Rows are points. The window is the flat piece filled in between its corners: a triangle in 3 columns, a solid with four corners in 4, and so on. A path goes straight from each point to the next, and from the last back to the first. List the points from which the path goes on through the window.
In the rows, zero is written as 128.

Window:
0: 132 167 180 130
1: 157 163 169  75
2: 170 162  49 165
3:  81  97 160 129
Path:
(1): 100  90 181 147
(2):  76 119 133 109
(3):  84 192 183 118
(4): 165  72 198  78
(5): 176 107  87 151
(6): 123 210  67 157
(7):  20 103 155 104
(8): 168 110 160 151
Through the window after points: 1, 5, 7

Window:
0:  32 128 222  58  92  40 157 139
1: 205  83  94 105 170 122 153 128
2:  61 114  70 147  83 105 167 111
3: 222 129  79  92 181  91  62 112
4: 132 128  93 194  64 146 151 172
5: 213 150 115   7 145 137 106 105
6: 152 154 163 113 163 107 128  57
7:  29  66 146 133  53 164 123 162
Path:
(1):  53 199  61 149 163 121 157 151
(2): 165 161  67 113 176 138 152 139
(3): 156 109 137 104  70 128 120 129
(4): 170  86 164 101  91  52 115  63
(5): 106 140 120  79 160 107 128 129
(6):  79 151 140  94 139  96 163 186
(7): 125  91 123 105  81  83 111 100
(8): 169  82 145  89  70  76 153 123
(9):  54 159 101 115 159 199 135 126
(10): 149 134  94  89 152 126 121 161
(11): 162 104 133  83 116 123 108  89
(12): 168  89 106  94  73 104  98  87
(13): 103 130 116 153 204 120 142 184
(14): 133 143 124 109 170 116  98 125
(15): 215 104 112  77 106  61 118  73
(16): 124  94 156 109  98 111 131  85
Through the window after points: 2, 10, 14, 16

Window, 11 rows:
0:  96 155 164 131 122 109 134 162 120 116 108
1: 155 157 141 106 127 105 140  58 156 117 143
2: 104 140 111 139 120 173 146 138  75 159 138
3: 150  95 124  87  88 166 128 164 123 133 153
4: 115 103 131 100  90 162 113 130 120 109 139
5: 115 171  78  99 175 122 143 107 134 119 118
6: 106 135 125  90 132 138 121 130 151 148 122
7: 122 128 157 154 151 147 114 166 129 121 112
8:  84 103  90 164 142 111 163 154 126 133  99
9:  95 119 145  83 134 139 143 132 116 122 157
10:  94 136 122 110 126 121 129 107   7 177 140
Path:
(1): 107 131 132 101 126 148 145 132  95 131 120
(2): 118 157 113  98 148 143 157 114 123 120 119
(3): 119 146  98 124 145 114 118 109 127 137 138
(4): 108 146 124 146 113 121 130 142  99 151 176
(5): 106 113 127 114 125 157 145 127  98 133  95
(6): 120 145 127  92 150 156 148 113 124 113 103
(7): 103 134 108 113 127 115 124 132 120 133 154
(8): 120 137  94 112 146 108 110 127 117 157 147
(9): 109 139 163  97 109 170 179 115 119  95  96
(10): 124 125 140 102 124 139 148 124 101 115 108
(11):  87 143 144 149 153 129 103 177 147 139 158
(12): 112 146 130 152 122 109 115 148 127 145 169
Through the window after points: 2, 6, 8, 10, 12

Window (14 x 14):
0:  84 131 159 151 101 123 213 139  81  83 132 160 192 178
1:  85 157 160 140 132  95 152 208 149 160  57 181 107 117
2: 126 157 121 119  62 181 191  69 170 148 209  69  94 114
3: 149  84  54  59 137 193 116  56 114 126  50 146 177  21
4: 207 138 121 164  78  95  56 184 164  75  98 153 122  93
5:  37 160 140  84 143  60 170 162 149  92 177 182  78  94
6:  74  64  81 132 151 192  56 151  46 173 125 186 164  55
7:  90 229  31 164  93 174  73  94 110  61 153 128 147  13
8: 170 181 154 145 179 133 198 111 103  64  88  73  94 140
9:  62 105 119 182 178 118 136  77 108 147  63 104  92 177
10: 161 134 167 225 168 142  73 121 150  72 126 145 159   7
11: 220 102 115 211 168  78 190 165 191 129  98  77 119 159
12: 109  71 119 176 140 103 144  97  88 178  75  59  94  68
13: 130 132 115 152  75 151  88 228 219  73  58  50 108  98
Path:
(1): 132 177 167 110 132 113 106 143 145 157 127  67 193 133
(2): 106 156 118 117 120 137 120 134 120 140 139  97 141  90
(3): 113 112 119 172 120 169 112 106 128  80 105 164 109  57
(4): 123 107  98 149 127 153 146 126  61  62  89 133  41  74
(5): 153 152 128 122 143 139 151  94 163 139 105  88 175 103
(6): 149 187 123 133 108 117 105 143 158 105 117  95 145  71
(7): 111  72  76 215 100 173  97 160 131  58  97 169  91  98
(8): 171  37  71 213 142 122 209 142 135  95 131 169  50  99
(9): 163 183 144 151 151 106 106 140 172 130  85  60 184 119
(10): 117 148 128 115 171 123 112 112  83 181 132  63 223 123
(11): 113 133 108 183 118 131 156 118 133  90 110 165  85  95
(12): 129 106  98 198 119 157 130 128 155  52 114 166  71  24
Through the window after points: 4, 6, 8, 12

Window (14 x 14):
0: 191  60  93 169 103 100 154 123 129 142 127 127  43 118
1: 160  99 201 159 112 110 189 118 148 103 105 108  78 187
2:  79 115 155 138 108 137  74 128 163  81 229 101 219 127
3: 195 176 163 159 106 105 110 102 121 132  34 180  89 107
4:  11 141 169 191 178 179  76 193 145  98 216 123 155 120
5: 196 176 168 121 117 120 124  75 101 209 114 117  44 154
6: 180 145 102 132 180 102 177  79 180 104 105  92  66 130
7:   8 165 116 184  91 190 109 140  94  80 177  71 190 136
8: 117 112 132 135 145  71 116  54 103 131  94 166  70 177
9: 101 169 133 187 157  94  97 185  81 109 176  95 193 168
10: 171  81 141 145 158 107 225  76 136 190  92 146 118 115
11: 203  96 115 133 160 182 150 100 119 118 110 159 102 186
12: 188 131 178  89 148 104 150  95  44 107  92 134  58  96
13:  50 208 137 169 104 138 134 160 109  73 249 171 168 143
Path:
(1):  95 140 163 117 112 119 119 145 113 122 109 124 111 131
(2): 137  99 148  75  93 113 153 174 116 171  92 101  47 162
(3): 168 188 155 175 151 118 114  38 105 145 148 147 101 142
(4): 148 125 128 226 141 140 153  95 132 113 207 131 146 127
(5): 110 142 135 128 129 123 129 134 144 126  98 121 116 154
(6): 129 118 141 114 139 121 155 146 124 117 141 127 125 165
(7): 128 118 115 217 130 155 114  62 120 107 181  93  88 103
(8): 129 118 172 204 138 148 104  71  81  94 146 132 157 147
(9): 138 129 119  91 129 122 172 167 150 159 120 148  74 149
(10): 121 110 171 108 138 135 171 152 135 137 131 136  87 173
(11): 174 124 141 216 136 120 136  70 126 101 118 119 133 129
(12): 141 153 175 209 118 109 111  73  87  99 159 129 153 129
(13): 109 135 130  83 124 159 136 170 127 155 126 134  74 151
(14):  89 126 119 133 128 134 121 163 138 115 118 134 137 135
(15): 157 142 181 229 148 130 161  62  93  81 228 104 105 149
(16): 196 127 141 189 192 159 123  67 116 119 236 124 120 131
Through the window after points: 2, 10, 16

Window:
0: 125 155 112 148 182  81 129 157 181 191  86 188 132  63
1: 123 179 131  96 128 146 143 153  88 115 165 175  78  96
2:  71 133  51 142 124 144  72 126  88 109 141 114 122 126
3:  95 117 138  85 132 112 150 105 140 171 183  95 142 122
4: 142  82  36 167 128  70 137 104 131 117 137  67 105 126
5: 131  95 136  62 110  97 135  15  89 126  70 143 153 111
6: 169  87 170 117 171  91 104 123 175  96 162 114 108 149
7: 142 164  70 123  85 101 145 110 192  93 126 135  73 119
8: 183 184 162 112 162 178  84  88 109 113  83  92 135 134
9: 147 161 142  93 174 190 137 115 164  79 101 123  70 116
10: 105 157 169 146  53 154 141  40 154  98  98 175 121  37
11: 194 147 136 124 127 203 120 120 129 114 159 166 125 138
12: 120  96  94 138  64 143  80 156 101 118 123 134 128  74
13:  86 122  99 135  81 109 152  85 138  69 121  91 173  97
Path:
(1): 138 115 134 120 132 139 128 114 127 117 113 139 123 142
(2): 106 118 128 147 110 131 136 110 131 151  93 136  98 126
(3): 161 139 102 109 136 126  90 130 139 102 156 138 118  83
(4): 215 159 106  95 152  62  83  97 166 123 178 145 123  80
(5):  66 103 152 135 101 186 173 118 115 122  78 123 120 134
(6): 130 108 141 126 104 145 120 114 107 134 102 107 117 147
(7): 147 161 115 113 159 140 115  89 134  91 156 141 154  63
(8): 145 169  73  79 135 123 142   7 153  97 154 104 133  71
(9): 122 122 171 153 135 143 129 166 142 120  95 145  94 145
(10): 114 118 152 163  44 161 166 112 122 143 114 158 138 144
(11): 147 141  93 102 144 131  71 122 129  92 133 128 106  55
(12): 169 177  96 117 122 153  90  91 130 126 155 138 128  53
Through the window after points: 10, 12

Window (14 x 14):
0: 192 151  98  84 175 106 173  77 140 123 127 120 235 109
1: 110 196 122 163 196 164 128 178  91 102 111 107 149  76
2: 127 161 184 154 140  80  91  55 101 100 121 122  88  91
3: 130 152 136 131 134 171 151 108  83 142 226 169 138 153
4: 160 209 109 181 194  98 107 175  94  89  86 131 107 156
5: 110 157 116 122 199  64 142 119 158  91 145 148 110 115
6:   7  70 131 161 131  63 145 148  88 113 130 168 140 105
7:  85 133 137 164 149 120 145  75 118 159 164  71 109 135
8:  84 162  90 134 148 123 102 140 179  77  96 125 154 127
9: 152  91  91 158  84 115 115 151 126 137 164 191 153  88
10: 127 129 144 176 113 123 153 131 176 165  45 185 152 120
11: 147  77 154 203 102 172 108 177 151  92 134 148 177 115
12: 118 139 142  86 168 128 105 110 134 233 118  65 102 168
13: 117 119  96 112 160 142 225 154 103 104 109 134 114 169
Path:
(1): 117 136 130 160 163 160  97  72 108 128 106 141 128 115
(2):  89 151 141 134 138  43 201 231 109  84 148 117 134 103
(3): 117 176 139 141 128 114 133 124 122 129 125 137 136 129
(4): 127 115 126 163 165 122 131 106 131 122 117 138 129 120
(5): 134 122 124 169 158 159 119 140 135 115 126 149 153 104
(6): 117 148 145 163 120 124 137 174 114 108 123 122 153 119
(7): 138 156 173 170  95  68 181 172 182 139 147 136 175  89
(8): 105 118  99 141 161 145 117 131 116 127 103 145 137 140
(9): 100 135 110 160 181 123 129 131 101 120 109 153 105 133
(10):  99 125 127 138 130 104 159 155 117 115 127 130 153 122
(11): 109 155 160 128  99  95 166 137 117 128 136 130 155 136
(12): 120  92  89 157 198 157  92  77 145 143 147 137  99  95
Through the window after points: 1, 3, 5, 9

Window, 14 rows:
0: 104 118 103 101 130 107 136 182  73 102  78 146 108  81
1: 139 176 184 162 122 110 145 156 122 102 212 123 127 182
2: 177 135 156 223 104  76  98 167 152 117 186 127 101 123
3: 182 124  73   7 131 172  25 105 176  46 112 116 116 107
4:  63  92 140  89 131  77 106 159 158  91  42 163 178 123
5: 139  61 172 111 156 129 114 126  90  99  67 166 154 109
6: 102 132 200 190 119 148 119 174 150 147 195  86 107 105
7: 208 128  89  21  25 163  42  87 138  71  90  60 132 118
8: 172  81  69  59 119 133 125  96 169 104 104  80 122 133
9: 114 126 111 132 123 164 116 141 130 125  32 176 117 142
10: 175 161 187 147 119 112 154 195 152 174 159 151 138  99
11: 134 185 191 165 140  72  98 107 133 178 189 110  97 122
12: 104  98  91  90  95 141 115  94 130 100 110 187 166  81
13: 157 190 182 188 131 114 155 129 156  88 144  96 122  86
Path:
(1): 124 129 196 130 121 112 129 124 139  82 139 215 102 130
(2): 130 169 210  76 112 146 148 104 193 118 114 142  71  90
(3): 152 109  99 111 118 122 100 131 120 115 123 110 151 131
(4): 167 152 116  89 144 135  71 150  91 102  69 111 178 108
(5): 143 113 123  98 112 124 114 122 165  97 117 144 108 119
(6):  93 116 167 105 116 125 138 139 138 100  90 176 106 145
(7): 201 155  85 164 136 131  93 153  96 126 158  72 160  91
(8): 138 153  96 140 108 140 105 156 124 142 127  62 162 103
Through the window after points: 6

Window, 14 rows:
0: 144 126 197 166 117 190 139 100 128 104 136 110  98 143
1: 150 165 173 104 161 114 118  56  56 147 114 184 163 101
2: 128 142 147 133 108 117  96 135 114 118 170  93 100 159
3: 133 120 160  90 146 118 123  51 153 167 150 163 120  78
4: 134 184  89 129 146 125 126 110 143  99 137 138  70 161
5: 154 117 164 173 176 108 131 118  68 156 158 178 112 108
6: 137 154 101 182 119  71 184 119 102 168 161 147 160  56
7: 150 163 186 162 145 125 110 135 154 105 121 106  86 101
8: 160 134 107 139 159 126 109  87  81 160 155  86 103 109
9:  71 145 114 175 149 121  88  87 139 156 105  90  91 166
10:  98 134  96 136 147 145  85 116 123 187 102 158 129  87
11: 154  86 125  59 182  99 106  30 118  21 110  99 249 167
12: 137 156 126 135 157 112 159 157 118 156 136  86 100 158
13:  65 154  96 141 140 118 137 139 108 118 124  94  52 125
Path:
(1): 135 145 135 144 132 107 123 113 113 133 119 127  87 106
(2): 116 154 130 148 157 123 131 107 113 133 146 114 127 118
(3): 129 160 105 140 187 154 109  92 129  73 187 115 184 126
(4): 137 136 148 131 100  86 139 110 111 173  85 115  67 116
(5): 142 124 158 174  99  98 121 110 108 146  79  91  55 108
(6):  99 177  79  82 195 150 122  99 143 104 187 143 167 154
(7): 122 213 165 178 169 146 121  93 168 155 189 160 157  77
(8): 148 107 126 102 141 104 125  88  79 145 115 115 103 125
(9): 192 152 126 151 148  78 149 122  81 192  61 126  56 178
(10): 119 138 146 143 159 130 127 123 119 124 167 119 127 109
(11): 130 145 159 133 147 138 127 106 138 129 165 130 121 109
(12): 157 119 154 157 127 126 121  83 100 103  71  99 106 142
Through the window after points: 1, 7, 9, 11

Window, 14 rows:
0: 154  79 195 138 167 113 161 119 102  99 137 139  91  86
1: 130 213 140 117 153 172 116 128  86 147 163  72 185 178
2:  86  89 143 144 115 132 156  93 102  71 190 114  68  85
3: 158 249 141 207 128  50 179  53 185 123  50 122 125  91
4: 159 161 114 126 163 109 108 144 123  94 192 102 130  94
5: 138 165 134 161 165 129 140 168 171 139  50  92  73  88
6: 122 116 139 130 235 179 103  41 109 151 148  90  51 106
7:  92 220  87  58 101  95 131 172 169 125 118 160 101 146
8: 118  97 153 140 175 139 150 130 145 192 132 106 129  56
9: 104  52 123 146 115 131 108 149 162  91 113 166 105 148
10: 114 154 134 178 178 153  99  97  59 186 142 151 112  91
11:  86 140  61 178 153 114 156 126  88 165 201 203  82 187
12: 206 109 132 151  80 116 133 129  97 154 105  87 167 135
13: 151 156 187 154  88 151 151 152 211 161  96 150  83  82
Path:
(1): 147 170 118 140 150 148 149 126 104 123 133 114 129 119
(2): 147 137 114 134 134 170 144 127 139 119  99 147 154  75
(3): 131 157 177 128 154  86 122 124 128 124 151  81  79 131
(4): 128 137 174 172 162 103 114 138 151 132 155 122 115 126
(5): 157 151  85  97 139 166 156 109  77 161  77 139 109  87
(6): 127 136 102 157 101 175 151 131 166 134 123 186 154  90
(7): 107 136 165 128 169  69 113 133 107 137 142  92  28 161
(8): 106 205 222 126 101  72 172 155 179 211 149 116  95 158
(9): 159 117  98 171 168 173 120 137 147  96  59 121  85  55
(10): 186 125 114 149 162 164 194 124 106 110  79 138 149 118
(11):  94 154 178 127 120  86  74 124 159 164 158  88  76  79
(12): 109 166 166 128 151 105  67 151 158 161 164  76 136 152
Through the window after points: 6, 8, 12

Window, 14 rows:
0:  94 152 219  64  88 107 141 194 140 163  54 158 128 144
1:  70  99 132 123 106 175 163  89 175  98  65  98 104 190
2:  57 151 138  91 106 135 108 137 134  90 130 143  87 136
3: 173 143  70  56 161 112  99 113 153 115 114 111 162 138
4: 204 120 114  52 147 165 101 112 162 125 178 206 232 208
5: 182 232 151 125  83  53 134  70  52 177 103 158  72 122
6: 184 138 121 189 142 131 153 129 179  32 131  82 130 134
7: 177 127  93 147 158 175 106 153 203 118 100 158  91 170
8: 186 137 122 110 104 166 168 118 106 113 141  78  77 152
9: 138 104  77 160 100 144 163 164 111 123 120 146 139 174
10: 137  90  79 141  45 123  91  89 175 110 143  97  85  79
11: 124 101 136 122  74 163  97 141 101  87  56 168 107 110
12: 114  97 132 148 117 159  85 104 112 137 128  69 118 177
13:   7 233 201  10 162 183 113  90 166 232  74 160 177  64
Path:
(1):  87 104 173  99 159  96 125 130 121 153  81 128  75 113
(2): 163 182  50  89  50 204 106 102 152 124 141 137 198 180
(3): 123 182 151 106  50 207 132 140 178  89 104 109 165 186
(4): 140  90 111 143 199  93 131  92 138 115 119 123  99 110
(5): 188  81 110 120 181 146 159  67 116 164 153 126 105  99
(6): 130 169 117 120  76 135 105 154 161 102  78 129 132 173
(7): 137 154 127 128  85 161 106 122 135 102 102 121 121 132
(8): 110 114 141 122 128 135 139 117 149 142 120 131 105 145
Through the window after points: 3

Window (14 x 14):
0: 110  92 160  67 126  72 138 172  84 107  96  79 162 111
1: 103 110  57 167  84  87 104 140 187 170 147 175 157  85
2: 171  78 173  95  99 115 170 186 106 148 187 186 161 114
3: 172 110 130 167 135 146  80 210 101 153 125 201 171  88
4:  84 106 150 193 152 117 194 223 169 130 158 177 137 200
5: 164 101  89 154 220 103 160 122 146 191 145  99  64 188
6: 152 129 129 102 124  90 139 186 109  70 169 108 125 123
7: 126 141 114 148  20  85 232 124 118 190 181 137 115 142
8: 139 107 111  72 146 179 187 128  99 145 151 136  81 107
9: 190 168 142  93 184 138 113 143 134 209 133 167 140 114
10: 100 111 133 220 137  71  99 123 142 175 200  97 182  72
11: 166 128  94 134 215 158 147 128 145 124  99 188 186 185
12: 144 132  72 120 134 189 112 141 191 170  90 141 244 214
13:  83 113  80  82 122 127 101  96 108 134 129 126 139 175
Path:
(1): 143 141 203 168 124 145 119 128 217 136 187 190 157 130
(2): 194 116 153 161 121 156  86  80 173 139 141 134 108 162
(3):  95 121  71 133 152  97 186 213 108 175 152 181 178 119
(4): 167 152  43 130 143  97 183 189 118 200 169 152 218  79
(5): 116  99 136 143 122 141 103 134 149 129 135 165 108 163
(6): 140  73 189 160 141 139  48 133 149 111 113 156 170 120
(7): 146 152  48 112 167 109 199 181 104 198 175 142 137 131
(8):  91 134   7  62 157 205 152 206 100 144 149 184 177 124
(9): 193 115 204 139 123  73 134  99 159 161 110 119 123 174
(10): 153  95 139 110 148 156 131  75 193  49  92 143 143 146
(11): 105 121  91 105 127 106 122 147  98 159 152 126 138 155
(12): 126  88   8  76  98  91 164 191  36 173  93 127 178 121
Through the window after points: 10
